Each row of a before or after table is a point. The points were changed in one or more steps. Then noise was added and the rows were shuffled. The steps act on how far a point lies along the listed directions, d1 being the first. Write out the steps. A step turns or swaps two directions, mirrors them in a line or flattens them onto one, adds a multiple of one to another, or multiplies one. Angles are multiples of 10 degrees, from the lower direction toward the higher: turns from -170 to 170, lines from 10 to 170 but not 90. Use the fewest steps. Two steps may share a direction if one is a turn and the other turns, adds or multiplies; they go together, in the order done. Otherwise the lowest direction goes first.

Directions:
(1): [-42  -9]
(2): [  9 -42]
Before (14 x 2):
[[ 17  12]
 [-15 -33]
 [ 16  30]
 [ 25  -4]
 [  8 -42]
 [ 32  23]
 [ 58  -2]
 [-13 -31]
 [  1 -60]
 [ 19 -18]
 [-12 -18]
 [-17 -32]
 [  3  13]
 [-17 -35]]
After (14 x 2):
[[ 33   0]
 [-15  52]
 [ -6  21]
 [ 41  -6]
 [ -9   4]
 [ 19  -5]
 [ 51  22]
 [ 37  -4]
 [-34   5]
 [-15  14]
 [ 10  23]
 [-33  26]
 [ 36  -6]
 [ 37  20]]
Steps: turn d1 and d2 by 110 degrees

Directions:
(1): [-46   8  24]
(2): [-20  22 -44]
(3): [-16 -47 -16]
Before (13 x 3):
[[  1 -28  20]
 [ 49 -38  21]
 [ -7  17  -1]
 [ 10  14  -2]
 [-43  27  31]
 [-30  34  36]
 [ 31 -34   8]
 [-25   6   0]
 [ -6 -21  22]
 [-21  33  47]
 [-20  29  20]
 [-42  30   3]
 [  4 -16  13]]
After (13 x 3):
[[  1 -16  46]
 [ 15 -13  23]
 [  2 -11  24]
 [ -3  -3  13]
 [ 37 -21  23]
 [ 11  10 -41]
 [ 15  -2 -11]
 [ 28 -23  42]
 [ 26  -6  -6]
 [ 28 -22  33]
 [ -8   3  -2]
 [ 20  13 -60]
 [ 26  -5 -13]]
Steps: turn d1 and d2 by -100 degrees; multiply d3 by 0

Directions:
(1): [ -7  33  45 -24]
(2): [ 25 -40  38   8]
(3): [ 34  -4 -17 -47]
Before (11 x 4):
[[  8 -15   5  13]
 [-30  42   0  23]
 [ 18  -2  25 -10]
 [ -1   2  26 -15]
 [-38   7 -30  56]
 [ 16  -4   4   5]
 [  7  28   4  -3]
 [-22  19 -23  29]
 [-15  25  27  10]
 [ -8  13   8   3]
 [ -9 -29 -27  33]]
After (11 x 4):
[[  9   7   0   4]
 [ -2   1  -2  12]
 [ 19  12   1  -3]
 [  0   1   1   6]
 [  2  -1   2 -18]
 [ 14   5   2 -13]
 [-24 -12  -7  34]
 [-27 -10 -10  61]
 [  1   2  -2   9]
 [ -9  -3  -5  34]
 [ -2   1  -5  26]]
Steps: flatten d1 and d3 onto the line at 60 degrees; multiply d2 by 0

Directions:
(1): [  4 -47  44  30  22   6]
(2): [ 21 -19 -38 -17  48  27]
(3): [ -2 -28 -40  39 -37  16]
Before (9 x 6):
[[  0   9  10  -7  13   0]
 [ -6   8  12   7   4   2]
 [ -2  12  15  -6  -9 -10]
 [ -4 -17   7   5  -2   9]
 [ -4 -12 -24  13 -22   5]
 [  1  -8  35   4   3 -10]
 [  1  14  11 -15   4   1]
 [  1  -6  11   2   5  -3]
 [  0   5   9   2  -2   3]]
After (9 x 6):
[[ -2  24  33 -25  28 -10]
 [ -2  15   7 -12   1 -10]
 [  6  23  33 -35  33  -4]
 [-10  -4 -11   6 -27   6]
 [ -3  21   4  -8  13   2]
 [  2  13   3  -8   5   2]
 [  0  40  15 -40   8 -20]
 [ -4 -50 -60  56 -50  24]
 [  8  19   8 -31  25  -2]]
Steps: turn d1 and d2 by -130 degrees; multiply d3 by 3

Directions:
(1): [ 47 -34 -22  -8   7  25  -4 -51]
(2): [  4   0  60 -34 -23  29  32  -8]
(3): [ 27 -38  -2  40 -22  11  27  45]
Before (10 x 8):
[[ 18 -25  -7  10   7  10  -4 -10]
 [-60  51  16   1  -1 -29 -12  30]
 [-44  34   4   5  -6 -21   3  39]
 [ 11 -11  17  19 -15   8  27  32]
 [ 33 -38   7  -6 -16  22  21   1]
 [ -6   1 -16  11   3   2 -10  15]
 [-13  18  -9 -15  19 -10 -34 -42]
 [ 21  -9  59  -9 -44  25  40  24]
 [  6  -8  15  -5  -6  -1  -8 -10]
 [ 11 -16  -2  23   1  -9   4  27]]
After (10 x 8):
[[ -4   1  -2 -14  15   0 -21 -39]
 [  4  -4 -21   7   4   5 -11   9]
 [  1  -1  17  -6  -8  -5  -4  -2]
 [-12  16  54   1 -38   0  28  53]
 [ 13 -16  10   5   6  15   6 -14]
 [ 12 -27  32 -17 -18  17  27   9]
 [-44  30 -30  21  14 -36 -29  22]
 [  1   2   8  17 -15  -2  17  33]
 [-32  26 -32  22   8 -29 -16  31]
 [ 12 -15  -7  18   6  -6  -4  12]]
Steps: turn d1 and d2 by 40 degrees; multiply d3 by 0.7

Directions:
(1): [-60  22   7   4   3  28   8 -13   1]
(2): [ 16  27  39  23  21  18 -26  28   2]
(3): [ -7   0 -10  45  31 -31  21  -4  26]
(4): [ 27 -10 -17  27  -1  51  15 -21   3]
(5): [-18 -28 -20  24   5  -1 -52  -4 -20]
(6): [  0 -10  39  27 -45 -14   1 -24   0]
Before (12 x 9):
[[-24  -7  -3  42  30   2 -25   2   4]
 [ 13   4  11 -22 -12 -15  31  -6  15]
 [-10   6  -1  42   8  -6  42 -23  18]
 [ 15   0  25  -1 -23  -3  16 -13  15]
 [  0 -23 -47  -6  -7  21  31 -34  -5]
 [ 11   0  34  -4 -25   0  22   4   2]
 [ 11  -3  21  -7 -22  -8  11 -14  20]
 [-19  -3 -34 -15  -5   3   6  -8   6]
 [  2  14 -29  -3  23  14  22   6  16]
 [-16  11  17 -13  -7  32   2  -4  -1]
 [-18  21   1 -21  -3  28  46  -5   2]
 [  4  10 -19  29   6  11  60 -26  35]]
After (12 x 9):
[[ 13  22 -11  14  49   3  53   8  27]
 [ 19 -14 -19 -27  13  11  -9  10  -5]
 [ 38   1  15  16 -13  -6  19  -3  19]
 [ -3  22  26 -13   0   5  23   4  16]
 [  0 -24 -30  20  21 -20  -1  -6   4]
 [-21  13   3 -22   5  18  24   9   2]
 [-14  20   9 -18  11  17   8  -2  21]
 [-16  19   0 -20  11  22  16  -5  14]
 [ 24   9  12  11   2   4 -24  22   5]
 [ 36   5  18  32  16  40 -13   7  -3]
 [ 44  11  -1 -21  11   9  25  24   3]
 [ 39  31  -2  28  29  17  57   6  47]]
Steps: turn d1 and d6 by -130 degrees; multiply d6 by 1.3; multiply d2 by -1; add -0.5 times d3 to d5

Directions:
(1): [-20 -35 -37 -17 -31  25  28 -41 -28 -10 -46]
(2): [ -7 -22  43 -11  50 -50  18 -34 -31   7 -14]
(3): [  7 -23 -28   5 -31 -53 -24 -41  13 -23  46]
(4): [-28  11 -23   8 -15 -28  42  45 -53   1  32]
(5): [ 22 -21 -36 -55  30 -22  22  36  35 -21 -12]
Before (9 x 11):
[[ 23  -8  21 -30  41 -34 -14 -17  27  -7   0]
 [ -5 -19 -19 -18  -8 -14  10  13  13 -24   1]
 [  5  10   1  25 -18  -8 -47 -20  27   7  12]
 [  5   7  12   1  18 -41  -2   7 -11   1   1]
 [ -5  12 -37  -2 -31  17   5  10  -9   5   4]
 [ -2  21  -2  18  -7  15 -15  29  20  17   5]
 [ -7   2 -20  17 -19   5  12  13 -20  15  27]
 [ -6   6  38  12   2 -20 -10 -30 -17   9  -6]
 [  2   7   1 -11  18  11   8  -3   7   0 -29]]
After (9 x 11):
[[  7  -2 -10 -11  -4  10 -10 -26   7   6 -18]
 [ -3 -11  -2 -20   9  12  11  19  16 -15 -24]
 [ -4   7  -5   8 -27 -27  -9  -5  -6  -6  21]
 [ -4   8  19  18  10 -12 -16  -1   9  19   4]
 [ 18 -12  -9   3  -6  15 -20 -21  24  10   7]
 [ 15  18  -4   3  -2  -7 -15  22  13  -2  -2]
 [ -3  -5  -8   0  10 -61  -9   1   0   1  20]
 [-14  16   4   8   4   7  15  -1 -20   7 -15]
 [ -1  18   2 -20  25 -18  23  44 -12   1  12]]
Steps: multiply d2 by 0.4; turn d2 and d4 by 140 degrees; turn d3 and d5 by 60 degrees

Directions:
(1): [ 51  15  12  25  29 -32  19  -6  44 -24  14   8]
(2): [ -5 -38 -22  21  -4  39  30  27  23   8  44  20]
(3): [ 23   3 -17 -16 -26 -25  47  -3  -1  55 -23  20]
(4): [ -4  11 -53 -33  58  -4  13  -7 -24  -8  13   7]
(5): [ 51 -31  34  -4  14  18   5   5 -56   0   5   4]
(6): [ 11  23  17 -35  10  60  24  -3  31  -3 -26 -22]
Before (9 x 12):
[[ 17  14  17 -11 -12  -3   5 -10  -1  14 -19 -10]
 [  9  -2   0  -1 -19   3  11   4 -20  14 -13  11]
 [ -7 -19  -3   3 -35   2  19   8  -4  28   2  12]
 [ 13  22  21   3  -8 -18   7  -8  19  -2 -19  -7]
 [ -4   3 -12   0  -9 -14   7   5   7  13 -14  12]
 [ 10   7  22   8 -12 -17  -1 -13  10  -8 -14 -19]
 [ -3 -11   9 -31   2  60 -14  11 -14  -2  -5 -13]
 [ 16  -2  18 -11  18  25   0  -3   1 -16   8  -7]
 [  4   6  14   1   2 -15 -10  -5   0 -11  -5   0]]
After (9 x 12):
[[-28   6   1   9 -12 -20 -19  -1  -7  -7  -1  -4]
 [ -5   9   7   9   0 -18 -25  -9  -5 -11   7  -8]
 [  6 -10  22   1   9  32  -1   3   2 -24  12  -9]
 [ -7  -9   3   5   6  13 -16  11  -5 -12   1   2]
 [  5  21   3 -15  -2 -19   5 -15  15   9 -16   0]
 [-14  -4  -2  12 -15 -23  -4  -9  -4  -1   0  -9]
 [  8   3   9  15   6   9  -8   4   1 -27   6   1]
 [ -9  -4  -7   4  -9 -17   0   2   1   7   3   9]
 [ 49  16  19 -23  10 -16   1 -10  -6   5 -23  -2]]
Steps: turn d1 and d5 by -110 degrees; multiply d1 by 0.7; turn d2 and d6 by 80 degrees; multiply d3 by -1; multiply d4 by 0.4

Directions:
(1): [ -1  -6 -45   6 -37  41 -40 -11  15 -30  28  33  54  -7]
(2): [-40  56  -8  37   1   2   5   8  36 -18 -31 -18  16  60]
Before (10 x 14):
[[  2  -9  -5  -8   8  -4  -3   0  -9   1  -2   4 -10  -6]
 [-19  32 -17  27 -16   5  -3  -1  12 -29  -7  -2  15  46]
 [ 12 -10  -9  -7  -8  -6  -3  -4  -9   6  15   6  -2 -10]
 [-18   5 -13   9 -13  10 -14   8   6 -15  -5   1  16   7]
 [ -6  -2 -15   1 -17  11 -16  -5  10 -10  12  18  16  -5]
 [ -7  -3  -7  -7   0   3  11  -7   1   0  -5  -1   2 -12]
 [  4  -2 -10   0  -8   7  -8  -5   3  -7   0   6   7   5]
 [ 15 -21  17 -14   4 -10  12  -1 -17   9   8   4 -21 -30]
 [-12  12   1   8  -3   2  -6   7   8   0   0  -9   7  13]
 [ 20 -45  -1 -32  -9   6  -7 -16 -32  12  26  17   1 -60]]
After (10 x 14):
[[ -1   0  26   1  15 -22  24   5  -5  10 -13 -13 -31  -4]
 [ 10  -5   2  -8  -2 -16   9  -4 -11  11   8  -2 -13  -7]
 [ 10 -27  33 -28  22 -29  28  -7 -35  30  -6 -15 -38 -37]
 [ -4   3  -7   5  -8   9 -15   4   4  -4   7  -2  14   2]
 [ -6  -2  -5  -7   5   0  12  -4   1   0  -5  -2   0 -10]
 [ -5 -13 -13  -4 -14  10 -20   5  -3 -11  10   9  14 -13]
 [  1  -3  -1  -4  14  -6   0   0  -7   1  -8  -2 -13   2]
 [  6 -19  -5 -10  -8   2 -13  -7  -5   1  17  16  -1 -23]
 [  9  -9  -6  -6  -7   7  -7  -3  -2  -2   4   6   0  -4]
 [  2   3 -32  13 -33  21 -21  -9   1 -33  21  22  28  14]]
Steps: turn d1 and d2 by -60 degrees
